Rows are points. A path goes straight from each point to the next, and from the last back to the first. The post is the endless flat space through its rows: a point in 2 columns, a line in 3, a plane in 4, and so on, so that a path can go around it. How many times does the path go around the post? Going back the other way cancels.

Post (1 x 2):
[[-9 16]]
Path (24 x 2):
[[-91 -17]
 [-50  46]
 [-74  32]
 [-21  -7]
 [-17 -57]
 [-74  -9]
 [-62  65]
 [-64   9]
 [-20 -15]
 [-21 -45]
 [-68  -4]
 [-24  33]
 [-43  19]
 [-28 -15]
 [ 32 -21]
 [  5 -34]
 [ 11 -11]
 [ 26  40]
 [-13  88]
 [-66  42]
 [-25  47]
 [ 14  72]
 [ 36  -1]
 [  3 -46]]
Times around: 0

Post (5 x 6):
[[  31 -121   43  -12   72    1]
 [ -14   53  -19    3   32   22]
 [  12   -6  -34   -2   18  -10]
 [ -25  -39  -23   -7    3   22]
 [ -24   33  -24   43   -3    4]]
Path (23 x 6):
[[ 15 -99  26 -37  53  53]
 [ 43  36  36   0  24 -34]
 [-62  42 -48 -49  36  10]
 [-28 -75  18  16  53  27]
 [ 27   8 -57  22  22  43]
 [ 18  28 -12 -57  -7  20]
 [-78 -25  15 -25  -7  35]
 [-47 -19  -8  40  12  26]
 [ 32  19 -24 -38  84  39]
 [ 33 -97 -40 -37 -37   6]
 [-24  66   8 -34  23  22]
 [-15  70 -14 -26  86  27]
 [ 54 -24 -40  -6  83  -1]
 [  9 -25  30  75  22  -2]
 [-38  59  32  28  -3  41]
 [-47  59  20   7  58  43]
 [-33  22   7  28  49 -13]
 [ 11 -72  37 -33   6  -7]
 [ 30 -87 -46  31 -83 -19]
 [ 24 -69 -71  24  17 -21]
 [-25  -1  22 -42  99  48]
 [ -3 -20 -20 -35  23 -13]
 [-36  62  22 101 -19  18]]
Times around: 2

Post (11 x 12):
[[  6  25 -23   2 -30 -48  11 -34 -34  10 -22 -16]
 [  6  18 -40  34  -9 -15 -11  -7  -3   2 -38 -34]
 [-13  20   7  10  25   7 -13  24  35 -50 -31  32]
 [-10 -17  41  27  -9  35  13  22 -19  20  17  18]
 [ 18  -9  61  18  22  36  10  19  26   8 -49  27]
 [ 36 -35  59 -30   9  -9 -31 -11  15  63  51  49]
 [ 16  -9  77 -18   9  -1 -51 -22 -27  43  -9  39]
 [-25   8   7 -25  59  18 -12   9   2 -23 -42  15]
 [-28   2 -40 -24 -66 -36  -9 -71  -3  -3 -10 -36]
 [ 23  32  -6 -37  -3  34   5  33   6  -8 -17  26]
 [ -5  66 -44  -5 -19 -18  18 -70   6 -25  -7 -38]]
Path (26 x 12):
[[ -51  -45   23  -28   85  -50 -103  -21  -56   42   14   45]
 [  36   37   11    5  -86   29   42   12   29   41   38    6]
 [  61  -14   29  -41   50  -50  -14   28   -6   64   29   25]
 [ -22  -23   27  -48   60   22  -62    4   35  -46   37   60]
 [ -18  -69  -25   -5  -21  -13  -27  -18   81   -1   44   12]
 [   6   39  -17  -68  -39   21    5  -51   25    3  -16   -6]
 [  13   45  -29   32   28  -48    7  -23   42  -10   16  -15]
 [  86   77   39  -11   21   14   19  -48   60    2  -45   -5]
 [  61   45  -19    5   56   28   23    6   18    9   37    4]
 [ -19    0   41  -54   -7    5   27  -73   42   -2  -16   48]
 [ -81  -92  -24   24  -54  -80  -57   37   -1   17   30   36]
 [ -36  -35   85  -33  -22  -15   11  -41   47  -21  -29   32]
 [  23    3    5   73   -7   48   35   55   21  -37  -17   -4]
 [ -34   19   18  -33    1   19  -44  -19   -8  -43  -48   29]
 [  40   22   10  -77  -33  -50  -21  -59  -39   83   -3   29]
 [ -31   39   11   54    8  -15  -12    1    7  -11  -77  -12]
 [  25   22  -70  -64  -25  -27  -29   31   50  -32  -20   -6]
 [ -46  -28    6    4   69    2   -9    0  -37  -31   13   21]
 [ -24    4  -37   23   -1   43  -19  -21   51  -23    1  -16]
 [ -40  -19  -12  -33   12  -15    2  -13   37    0   16   39]
 [ -49  -14   63  -13  -51   38    4   -2  -41   17  -38   47]
 [  -3   62  -24   38  -36   -8   30  -36   44  -55    3    7]
 [   9  -23  -95  -13    0   -2  -20   30  121   16    7   -1]
 [  24   30  -31   61   -5  -19   48   51   72  -14   -3  -21]
 [  97   34   16  -57   20   54    1   28   11    5  -47    5]
 [ -29  -28  -28    1  -38    3    1  -38    6  -36  -82  -31]]
Times around: 5

Post (17 x 18):
[[-47  28   5  38 -56  28  10  26 -32   7  16   5  34  15   8 -15   0   0]
 [-34  20  32  13 -61 -23  38 -19   0 -14  11  11  -6  49  -6 -49  16 -15]
 [ -1 -11  36  43  70  -4  21 -48  82  15  -3 -41 -18 -18  26  22 -11  23]
 [ 49 -47  -9 -23  30   8  22 -48 -19 -18  12  10   9 -15  15  13 -19  42]
 [ 20 -13   6 -36  -2 -10  13 -44 -11 -43  17 -50  21 -22  22  43  28  30]
 [-37 -10  -4  24 -95  -7  -5   1  -4  18 -25  30  17  26  22   7  37   0]
 [ 24  -9 -28 -29  31 -36  17 -10 -19 -52  23  24  23 -70  19  11   8 -10]
 [ 14  -2  15  -4 -40  29  -6  20  17 -54  16  24 -24   8   8 -22 -20 -14]
 [ 47 -34 -34 -35  26 -15 -16  18  -5   0  23 -28  -5 -25   6  -1   9   1]
 [-29 -56 -17  46  64  12   3 -38  55 -19  -9 -45 -12  15  20  42  47  20]
 [ 19 -11 -23 -29 -12 -30  -7  -2 -11 -10  32  -2 -11 -46 -16  27   6  68]
 [ -8 -59  48  35  47  18  20  12  36   6   4 -23   7  -4   0  34  25  18]
 [ -8 -45  11  10  61   5 -25 -38  22  14 -24 -34  23 -35  -8   7  59  44]
 [-36   0  32  51 -31  18  11  -7 -30  -6   2   9 -45  17  19 -12  12 -23]
 [-13  23  -1 -62   9 -11  -2   2 -31 -20   5  13 -10  -7  12   7 -30  -5]
 [-26   1  -3 -27 -51  38  28 -12 -18   1  25   6 -19 -23  -5 -35 -10 -14]
 [ 34  26 -26 -51   5  10  33   0 -30 -25  -3  16 -16 -24  -2  24   4  16]]
Path (31 x 18):
[[  20  -38  -10    9  -32   27  -12   -8   31  -38   19  -19  -37   15
    -7  -24   32   48]
 [ -14  -16  -40  -34  -33   12   11   -1  -18   -9    5  -22   39  -84
   -10   14   32   60]
 [  12  -12  -24  -89    1  -33    1   -8  -32   11  -20   -5   26   -6
    -9   64   -3   43]
 [   4   11  -12  -52 -116    1   46  -50  -15    3   24  -37   52  -22
   -13   95   31   65]
 [ -17   -9  -30  -43    9   44   37  -75   71  -43   62  -63  -56   44
    16   34  -26   37]
 [   3    7  -22   24   18    5  -21    2   55   -4   30    0  -66  -14
    12    1   -4    0]
 [  67  -89  -22   54   47   18   48   54  -31    6   36   67  -28  -47
     1   72    9  -27]
 [ -27   64  -14  -24   -3  -56   55  -13  -53  -39   22    6  -12   10
    -4   14  -14   -9]
 [   1  -63   17   44   59   16  -14   50   16  -16   -2    6  -48   25
    -5  -41  -14  -18]
 [  10    3  -64  -70  -34  -73   27  -49  -25  -47  -13   44   28  -10
    19   -3    5   47]
 [  36   21  -29    2  -51  -21   10   23  -57    1  -18  -16   18  -17
   -31   18   91   46]
 [  -1  -37    3   14   26   46  -13   88   10   16    7  -10   29  -34
    -2    6    6  -42]
 [  -4  -21  -37  -34   32    9   22   15  -19  -36   43  -44  -44  -44
    -3    3  -30   10]
 [  -5  -43   45  -46   -9  -50   24  -11   45   -7    4  -45  -12  -18
    24   10   71    9]
 [   4   16    6  -38   12  -17   -5   27   50   23  -13   -3  -67   -7
    29   14   13  -40]
 [  35   23  -27  -21    3  -66   38  -13    9   -8  -19   49   47  -28
    26   25   53  -25]
 [ -37  -33  -29   26  -38   14   -5    5   -3  -58   16   21  -14   20
   -44  -27   29  -17]
 [  30  -18    3   24  -28  -16    9  -18    8    0   -6  -12   -5  -41
   -14    6   34   20]
 [ -32   10   55  -41   18    8  -20  -61   35  -28  -16   34  -30   27
     2  -22  -66   15]
 [  42  -10  -47   28    8  -37  -27   -3    2    6   20   74   -6  -10
    32  -28   22   -7]
 [  49  -32  -13  -56    2  -12   14    1   19    6   15    8   20  -46
    21  -14    2  -15]
 [  -2    3   56  -24  -31  -44   23   -7   35   -1   29  -64   38   23
    25   -2   -9    8]
 [  35    8   -3   43   -4   56   39   17   65  -47  -16  -10   25   31
    32   60  -24   22]
 [ -21   27  121   49   37   36  -10  -24    7   -1  -18  -87   35  -10
    11   38   21  -36]
 [  24  -11   43   46   -9    9  -18   -4   30   -7   41  -18  -10    1
   -27  -33   11   21]
 [  -2   -5   93   -1   20  -47   13  -49    5  -33   11   11  -15   19
     8  -41    3  -13]
 [ -26  -11   21  -17   19   10   -5  -37   16   22   48  -24   -9    9
     7  -24  -65   -7]
 [ -23    0  -47   69  -13   51   25  -28  -52   37  -33   22   15  -42
    -9   18   22   15]
 [  19  -10   57  -51  -24    1   19  -30  -25  -39    9   -5   10    7
    24   32  -28  -24]
 [  14  -38   55  -11  -22    3   38  -49    2  -10   67  -45  -23   41
   -20  -37   12    9]
 [ -64   43   13   12   87  -52   32  -12  -14   68   26  -10  -34  -28
   -11  -20  -14    9]]
Times around: 1
